Each point is reached from the start by the listed moves, each made once or not at all, plus a little noise. Say if it took an odd or an even number of moves. Then give how often each move was made.
In the rows, zero is written as 128.

Moves:
(1): [167 175  63]
(2): [158 164 183]
Start: [116 101 158]
Points:
[148 136 212] -> odd (0, 1)
[159 155  95] -> odd (1, 0)
[188 181 146] -> even (1, 1)

Moves:
(1): [136 119  36 126]
(2): [ 66 180 125 141]
(3): [181 180 130 149]
Start: [146  70 140 146]
Points:
[152  62  64 142] -> odd (1, 0, 0)
[ 76 122 138 160] -> odd (0, 1, 0)
[ 93 118  37 167] -> even (1, 1, 0)
[196 127 142 174] -> odd (0, 0, 1)

Moves:
(1): [190 150 112 133  95 112 131]
(2): [136 139 148  89  93  90  80]
(3): [166 159 150 193 148 125 107]
(4): [132 180 125 177  89 140 103]
(5): [118 112 104 150 119 155  96]
(6): [129 139 171 133 139 157 110]
Start: [141 138 128 139 120 158 137]
Points:
[179 168 153 209 136 155 116] -> odd (0, 0, 1, 0, 0, 0)
[241 190 127 213 105 140 123] -> even (1, 0, 1, 0, 0, 0)
[176 166 142 186  89 150  38] -> odd (0, 1, 1, 0, 1, 0)
[211 219 151 182  15 174  16] -> odd (1, 1, 0, 1, 1, 1)

Moves:
(1): [145 135  96 151 172 136 104 119 116 135 153]
(2): [105 160 111 129 112 134 134 112 136 145 117]
(3): [110 128 119 122 148  94 131 154 142 121 153]
(4): [141 141 144 124 106 109 153 151 133 130 121]
(5): [126 107 158 163 168 151 138 119 136 124 122]
(6): [125 143 117 101 120 129 134 171 141 125 120]
(7): [162 137 127 102 108 124 132 116 150 120 132]
(8): [107 113 131 139 148 143 161 119 110 131 124]
Start: [136 116 120 103 130 136 173 105 111 142 125]
Points:
[117  93 138 133 185 126 185 123 134 131 144] -> even (0, 0, 1, 0, 1, 0, 0, 0)
[143 137 119  50 119  95 249 176 146 129 134] -> odd (0, 0, 1, 1, 0, 1, 1, 1)
[139 148 140 102 130 107 223 115 167 141 129] -> odd (0, 1, 1, 1, 1, 0, 1, 0)
[130  95 169 143 168 154 242 113 105 143 107] -> odd (0, 0, 0, 1, 1, 0, 0, 1)

Moves:
(1): [124 128 148 170 115 131 155 136 114 146 106 137 154]
(2): [142 150 131 118 139 112 135 131 120 158 125 133 150]
(3): [107  97 130 114 135 137 123 150 115 120  93 119 109]
(4): [113 152 135 125 129 135 137 133 142 122 136 127 122]
(5): [120 124 134 116 182 134 119 119 146 117 163 108 117]
(6): [128 102 130 143 115 153 175 130 124 150 120 123 155]
(7): [146 136 106 131 136 114 136 146 132 108 125 126 117]
(8): [141 136 146 114 133 134 108 136 138 117 118 126 139]
(9): [146 116 157 105 141 105 154 108 138 143 124 123 123]
(10): [119 114 115 130 123 121 136 142 139 146 129 136 129]
(11): [119 137 124 119 121 109 127 131 113 110 125 136 149]
Start: [121 134 112 123 144 130 120 146 144 152 140 108 126]
Points:
[166 144 112 117 155 131 163 177 145 170 115 104 175] -> even (0, 1, 0, 0, 0, 1, 1, 1, 0, 0, 0)
[ 89  94 171 131 131 131 221 164 120 176  75 104 172] -> even (1, 0, 1, 1, 0, 1, 0, 0, 1, 0, 1)
[134  97 161 158 128 137 219 136 134 207 103 104 172] -> odd (1, 0, 0, 0, 0, 1, 0, 0, 1, 0, 0)
[113 139 131 145 191 115 152 159 148 207 148 108 163] -> even (1, 1, 0, 0, 1, 0, 0, 0, 0, 1, 0)
[ 81  84 135 145 173 156 177 173 117 156 105  90 170] -> odd (1, 0, 1, 0, 1, 1, 0, 0, 0, 0, 1)
[143 134 141 149 141 104 249 177 160 228 108 118 179] -> odd (1, 1, 0, 1, 0, 1, 1, 0, 1, 1, 0)
[104 152 133 127 143 122 137 213 130 110  72 112 149] -> even (1, 0, 1, 1, 0, 0, 1, 1, 0, 0, 1)

Moves:
(1): [138 117 123 127 136 115 148 134 144 152 145 138]
(2): [149 111 131 130  95 131 112 114 109 113 145 118]
(3): [131 130 171 121 113 132 184  99 149  89  94 130]
(4): [112 130 168 128 157 117 117 129 112 169  80 141]
(5): [126 119 133 115 135 159 109 125 112 128 160 111]
(6): [158 138 132 148 131 115 137 149 128 124 126 120]
(7): [122  92 124 110 109 158 125 127 116 126 112 131]
(8): [138  94 132 155 110 157 144 120 143 158 125 100]
(9): [129 119 117 157 117 122 139 146 112 132 151 122]
(10): [117 139 120 129 123 134 131 141 130 147 144 115]
(11): [135 130 123 131 126 138 135 111 101 142 131 109]
(12): [144 148 148 153 145 125 107 133  97 160  91 161]
Start: [137 122 125  98 128 123 138 146 120 132 144 138]
Points:
[168 102 181 133 121 187 199 115 102 212 139 108] -> odd (1, 0, 1, 0, 1, 0, 0, 1, 0, 1, 1, 1)
[122  83 156  81 100 152 110 144  74 174 114 130] -> even (0, 1, 0, 1, 0, 0, 1, 0, 0, 1, 0, 0)
[164  71 119 127  80 149 160 141 134 191 192  96] -> even (1, 1, 0, 0, 0, 0, 0, 1, 0, 1, 0, 0)
[181  59 155 153  65 176 233 130 100 135 116  84] -> even (0, 0, 1, 0, 0, 1, 1, 1, 1, 0, 1, 0)
[163 119 226 116 141 129 168 144  82 159   7 182] -> odd (0, 0, 1, 1, 0, 1, 1, 0, 0, 0, 0, 1)
[187  25 137 150  78 195 125 148  53 205 178 126] -> odd (1, 1, 0, 0, 1, 0, 1, 1, 1, 0, 0, 1)
[186 126 198 130 149 128  80 157  36 184 106 150] -> odd (0, 1, 0, 1, 1, 1, 0, 0, 0, 0, 0, 1)

Moves:
(1): [131 119 130 137 121 136 119 154 142 118 104 136 139 146 115 141 125 117
 148 129 123]
(2): [128 139 139 122 130 131 125 128 113 126 133 132 126 132 141 127 145 111
 120 122 129]
(3): [119 144 119 127 148 119 123 141 129 131 132 136 130  99 126 127 110 132
 138 132 137]
(4): [134 130 140 119 128 126 138 121 121 138 125 143 123 138 130 139 127 131
 136 116 141]
(5): [128 123 133 137 125 134 129 134 121 120 111 127 130 138 133 132 130 137
 119 119 141]
(6): [132 139 130 151 121 139 128 115 134 117 128 114 121 128 114 137 119 135
 136 126 118]
(7): [110 124 130 124 104 141 120 133 128 131 137 109 103 125 134 123 133 137
 120 138 128]
(8): [137  96 127 108 120 159 157 129 125 102 152  84 139 141 131 124 148 125
 146 116 150]
(9): [ 95 111 123 116 154 127 119 147 116 122 143 152 138 112 119 140  88 133
 109 127 131]
(10): [117 116 116 142 135 145 139 141 140 127 116 142 139 126 125 143 127 116
 139 144 129]
(11): [128 129 136  97 143 129 135 115 138 118  91 135 139 145 126 105 101 115
 129 134 129]
(12): [133 130 115 136 121 134 123 122 106 122 111 124 128 152 133 131 140 123
 143 127 114]
(13): [141 126  92 146 128 142 139 129 129 143 118 122 138 129 114 114 131 113
 151 101 132]
(14): [104 131 137 126 128 121 132 121 131 140 120 131 100 160 107 145 151 124
 116 114 148]
(15): [147 133 130 126 115 132 110 112 118 134 151 139 125 112 124 118 157 153
 124 134 141]
(16): [150 123 124 116 104 147 136 121 128 117 115 106 113 137 118 134 137 121
 139 136 119]
(17): [118 134 136 128 149 131 142 130 126 144 130 125 122 129 118 109 116 141
 130 124 121]
(18): [120 115 174  87 132 127 121 118 118 141  94 136 136 138 121 136 104 124
 111 108 130]
Start: [139 134 114 116 125 158 137 120 129 138 130 126 129 141 147 134 140 128
 119 132 131]
Points:
[148 122 127  86  98 215 139 129 145 120   7  95 128 174  95 130  74 106
 161 103 135] -> odd (1, 0, 1, 0, 1, 1, 1, 0, 0, 0, 1, 0, 1, 0, 0, 1, 0, 1)
[105 100 153  29 122 234 176 109  95 122  66  89  97 199  98 152  98 102
 125  56 200] -> odd (0, 1, 1, 1, 1, 1, 1, 1, 1, 0, 1, 0, 1, 1, 0, 1, 0, 1)
[100 106 194  54 122 239 166  88 117 131  88  94  99 206 111 125 161 136
  96 104 189] -> odd (0, 1, 0, 0, 1, 1, 1, 1, 0, 1, 1, 0, 0, 1, 1, 0, 1, 1)
[143  97 136  82  62 243 168 106 100 120 136  89  74 196 138 165 239 129
 125 119 205] -> odd (0, 1, 0, 1, 1, 0, 1, 1, 0, 1, 0, 0, 0, 1, 1, 1, 0, 0)

Moves:
(1): [124 136 125 131 120 126 132 125 123 129 123 132 131 124 119 128 122 112
 130 143 133 124 135]
(2): [130 120 123 131 115 120 126 108 107 134 134 144 124 122 122 137 120 135
 116 120 126 116 124]
(3): [145 109 118 130 124 146 107 150 111 130 102 136 139 124 131 142 137 153
 116 127 127 121 125]
(4): [134 122 126 128 134 113 142 133 107 138 117 132 142 154 130 129 113 152
 104 105 152 101 122]
(5): [131 137 122 137 138 130 118 136 131 131 131 116 116 120 121 126 130 136
 128 150 127  97 135]
(6): [133 124 127 119 135 126 130 122 117 129 125 131 114 135 123 139 125 137
 125 128 124 116 145]
(7): [122 141 143 129 137 108 140 136 137 134 140 130 127 128 115 118 124 133
 138 124 141 113 120]
(8): [121 128 137 133 133 121 145 112 138 126 130 112 138 141 140 119 136 138
 137 133 152 115 136]
(9): [119 112 140  93 141 137 141 128 138 132 114 137 123 126 135 109 147 125
 125 114 116 148 143]
(10): [113 125 137 119  99 132 134 134 126 129 114 131 115 139 132 126 133 125
 118 122 147 119 123]
(11): [140 132 130 115 141 129 122 166 111 149 132 140 130 108 143 113 137 104
 143 119 124 140 130]
(12): [126 125 124 131 139 124 135 121 133 135 135 108 107 136 127 119 141 132
 140 150 119 132 133]
(13): [121 133 117 135 137 117 119 112 124 106 138 124 141 115 115 129 111 133
 143 113 132 141 108]
(14): [139 147 131 120 132 134 145 145 130 136 122 129 123 127 133 121 130 138
 133 132 145 117 134]
(15): [136 122 126 113 141 127 124 117 129 125 136 128 130 135 131 127 137 140
 117 134 128 134 136]
(16): [137 133 133 133 133 129 124 134 126 136 123 122 122 125 121 123 135 114
 118 140 139 118 134]
(17): [121 128 116 148 143 145 112 109 135 133 151 130 142 140 130 137 129 161
 138 128 129 133 130]
(18): [147 133 135 111 146 125 122 135 113 136 120 131 123 130 142 134 111 138
 122 129 133 123  88]
(19): [119 128 140 126 111 120 135 112 104 121 121 115 127 130 122 143 131 121
 111 123 122 129 136]
(20): [130 117 143 129 125 129 144 141 129 121 135 139 122 135 112 110 107 130
 121 120 135 123 115]
Start: [116  99 119 121 138 127 136 135 126 119 134 123 121 130 133 126 103 120
 121 134 146 110 126]
Points:
[145 130 140 107 189 125 118 169  80 150 131 104 131 129 145 120 119 191
 119 145 225  45  98] -> odd (0, 0, 1, 0, 1, 0, 1, 1, 0, 1, 1, 0, 1, 1, 1, 1, 1, 1, 1, 0)
[120  76 151  74 181 102 187 138  77 163 106  96  99 162 149  97 143 119
  99 123 169  86 181] -> even (0, 0, 0, 1, 0, 1, 0, 1, 1, 0, 1, 1, 0, 0, 0, 1, 0, 0, 1, 0)
[145  93 158  86 140 104 154 216  28 159  86 149  99 150 115 127  64 153
  67 117 201   7  92] -> odd (1, 0, 1, 1, 1, 1, 1, 0, 0, 1, 1, 0, 0, 0, 0, 0, 0, 1, 1, 1)
